Each wall is flat, endless, passes through zero and stands at right angles to its row. A trip goes straight from one point to another. Which walls does it cross, in order?

Walls:
(1): [1.8 2.9 1.8]
(2): [ 1.6 -0.3  0.3]
(3): [-0.5  2.0 -1.7]
(4): [-1.8 -4.6 -3.6]
(5): [-0.9 -2.9 -0.3]
(6): [-3.8  0.3 -5.8]
(7): [-2.0 -0.7 -0.7]
(8): [-1.1 -2.8  2.5]
(9): [-1.8  4.4  1.5]
(10): [-0.8 -1.3 -5.9]
(11): [3.3 1.0 0.9]
Trips:
[ 1.9 -0.6 -1.6] to [ 3.7  1.6 -0.7] -> 5, 1, 6, 4, 10
[ 0.1  1.5 -0.2] to [ 1.1 -0.3  5.7] -> 6, 2, 3, 8

Walls:
(1): [-0.2  1.0  0.8  3.4  0.3 -5.7  3.7 -1.5 -5.6]
(2): [-1.6 -0.4 -0.6  2.1 -3.4 -0.7  0.8  1.2 -2.7]
(3): [-2.8  2.9  7.0 -1.3  3.0  0.2  4.9 -2.3  2.7]
(4): [ 0.6 -1.2  0.4  0.6  3.4 -0.9 -1.5 -1.1 -5.1]
(5): [-1.3 -2.5 -1.7 -3.1  3.0 -0.3 -0.4  6.5  0.3]
(6): [ 3.5  3.3 -0.4 -6.8  0.9 -8.8  5.5  1.4  1.7]
(7): [-1.4 -2.4 -1.5 -4.2 -0.8  1.4  4.7  4.0 -1.6]
(8): [-0.1  1.3 -5.8  2.9 -1.0 -1.0  4.4 -0.9 -0.7]
(9): [-2.3 -0.4  1.5 -0.1 -4.1  3.5 -5.5  1.5 -3.3]
(10): [-1.7  0.6 -0.8  0.8 -1.5  3.1  1.8  3.6  2.1]
(11): [ 0.3  1.0 -2.4  1.4  3.1  4.7 -2.4 -1.1  2.7]
Trips:
[-2.6  0.1 -0.9  3.0  0.8 -1.6  1.2  1.2  0.5] to [-1.2 -4.5  1.1  2.3  1.8  3.3  3.3 -0.9  1.4] -> 7, 11, 1, 2
[-2.9  0.0  2.3  1.4 -4.9  0.5 -1.1 -2.0  1.2] to [-4.4  4.6  5.5  1.0 -0.7  0.7 -2.5 -0.4 -3.2] -> 1, 4, 10
[-4.3 -2.7 -2.7  4.8 -5.9  1.3  1.2  2.3 -0.2] to [-1.1 -2.3  1.8  4.4 -2.6 -2.4  2.6 -1.0  2.2] -> 7, 9, 3
[ 2.4  0.0 -2.2  2.7 -1.2  0.7  0.6  2.1  0.5] to [ 2.2 -2.8 -1.6  1.1 -4.1 -3.0  0.7  3.9  1.6] -> 11, 6, 1
[ 1.5  0.7  0.6 -2.3 -0.2  0.0  4.8  1.4  0.0] to [ 0.8  0.4 -7.1  0.1 -2.3 -0.6  2.2  0.7 -1.4] -> 2, 3

Walls:
(1): [-0.8 -2.2 -4.1  3.2 -3.0 -1.5 -1.6  7.2  2.3 -2.2  3.2  0.7 -1.4 -1.8
 -2.3 -2.2  1.9  1.3  0.0  0.1]
(2): [-0.5  0.6 -1.3 -3.5  1.7 -1.0  7.7 -4.0 -2.2  2.2  4.1  0.5 -3.8  1.8
  0.0  5.3  1.0  5.0 -0.8  1.7]
(3): [ 0.7  3.4 -1.4 -6.8 -2.2 -0.9  3.5  3.6  1.8 -2.9 -1.9 -2.6  7.0  0.1
 -3.3 -5.4 -3.9 -0.3 -4.8 -0.5]
(4): [ 2.2 -0.4  0.7  1.5 -3.3 -0.9  3.3 -0.9 -1.6  2.2 -0.9  5.0  5.7  1.0
 -4.1  0.5 -1.2  5.2  0.9  0.2]
(5): [-1.5  0.7 -0.4  1.4 -0.8 -4.0  1.2  1.6  0.1 -2.5 -1.8  4.9 -3.6 -0.5
 -2.4  0.8 -1.1 -1.0  2.3  3.8]
(6): [-0.1 -1.7  0.8  1.8 -4.5  1.8 -2.6  1.7 -1.8 -2.5  2.8  6.2 -3.1  1.2
 -1.1  6.6 -2.9 -1.5  0.9  1.3]
(7): [ 1.1 -3.4  2.3 -5.0  2.5 -1.4  0.5 -1.8  1.0  0.5 -2.8  1.7 -1.4  1.3
 -1.5 -2.8 -3.4 -0.5  1.7 -1.3]
Trips:
[-2.7 -1.1  2.8  0.6  1.2 -1.3  2.2  2.2  1.9  3.6 -3.9 -0.4 -3.6  2.7
  5.4  6.2 -2.6 -1.6  2.9 -1.7] to [ 2.6 -1.8 -0.4  0.6  4.3 -4.1 -2.6  3.1 -2.5 -7.8 -2.6  2.7 -1.6 -1.2
 -2.9  1.4 -3.1 -0.2 -1.3  2.7] -> 2, 1, 3
[-3.3 -1.2  0.0  2.1  2.3 -0.7 -5.0 -3.4 -1.1 -2.0  1.2 -0.2  2.3  0.2
 -2.7  2.3  0.2 -0.8  1.5 -3.5] to [ 0.0 -2.2  1.8  0.3 -6.1  2.5  0.2  4.3  0.8 -0.2 -2.0 -2.7 -1.6  0.7
 -1.8  3.4 -1.7 -2.2 -0.5 -3.1] -> 1, 3
[ 0.3  0.4  3.2 -2.4  0.6 -2.0 -0.5 -1.4  1.4  2.2  0.0  5.3 -3.5 -3.4
  2.0 -0.4  4.3  1.2  1.5  0.5] to [ 1.1  2.3  0.0 -5.3 -0.9  1.8 -3.8 -3.0  1.4 -4.8 -0.1 -1.6  0.4 -0.2
 -4.3 -1.6 -2.2 -8.3 -0.4 -3.1] -> 2, 3, 5
[-1.6  1.6 -2.5 -6.0  0.7 -3.7 -0.8  2.5  2.3 -1.5 -2.2 -2.4  1.6 -0.9
 -2.3 -0.5  0.7 -1.5 -1.3  2.3] to [ 4.7  0.6 -0.3 -1.3  2.4 -3.1  6.5 -1.3  2.1 -2.6 -1.5  1.2  1.9  2.6
  4.8  2.8 -2.1  5.4  3.3  2.1] -> 2, 1, 4
[ 4.0 -1.2 -1.4 -0.9  1.1  5.0 -0.1 -4.0 -1.1 -1.8 -2.1 -3.8 -5.2 -0.4
 -0.6 -0.9  3.8 -1.6  0.5  3.9] to [-1.3 -5.7  1.7 -3.5  1.0 -4.6 -2.1  0.1 -0.6 -8.3 -1.0  4.1  0.4  2.6
 -3.0  2.9  1.4 -2.5 -0.6 -1.5] -> 5, 6, 2, 1, 3
